Each point is reached from the start by the listed moves, each made 0, 1 or 2 times, or once backwards (-1), plus a little noise. Say if it took an odd or an even number of moves. Then give how often each move was made.
In the rows, zero is written as 128.

Moves:
(1): [148 109 108]
(2): [144 145 116]
(3): [152 128 151]
Start: [131 137 115]
Points:
[131  82  66] => even (2, -1, -1)
[183 102 154] => even (1, -1, 2)
[162 120 174] => odd (0, -1, 2)

Moves:
(1): [152 124 129 118 129 114 138 126 135 133 115 115]
(2): [124 145 120 134 126 132 114 134 122 146 122 119]
(3): [132 139 163 132 139 142 126 145 121 132 116 124]
(4): [128 131 137 151 128 115 125 123 132 122 136 129]
(5): [133 135 126 113 166 117 141 132 139 128 136 145]
(6): [142 119 126 144 131 153 123 126 119 127 119 117]
(7): [126 129 120 144 121 131 156 129 120 109 125 118]
(8): [137 124 120 129 138 129 118 159 142 103 120 145]
(9): [123 142 130 121 132 144 146 123 156 134 127 150]
Start: [127 123 129 104 156 133 142 121 130 142 128 128]
Points:
[114 108 126 156 177 110 193 123 100  70 159 125] => odd (-1, -1, 0, 1, 1, 0, 2, 0, -1)
[104 176 104 102 204 164 125 165 163 153 127 178] => even (-1, 2, 0, 0, 1, 0, 0, 1, 1)
[112 145  61 131 127 249 113 139 156 160  95 148] => odd (-1, 2, -1, -1, -1, 2, 0, 1, 2)
[194 164 152 149 239 172  89 195 183 148  81 154] => odd (1, 2, 1, 2, 1, 2, -1, 2, 1)
[162 121 159 128 210 201 202 128 143 115 108 140] => odd (0, -1, 1, 0, 1, 2, 1, 0, 1)
[182 125 171 109 225 148 178 152 185 107 107 167] => even (1, -1, 1, 1, 1, 1, 0, 1, 1)
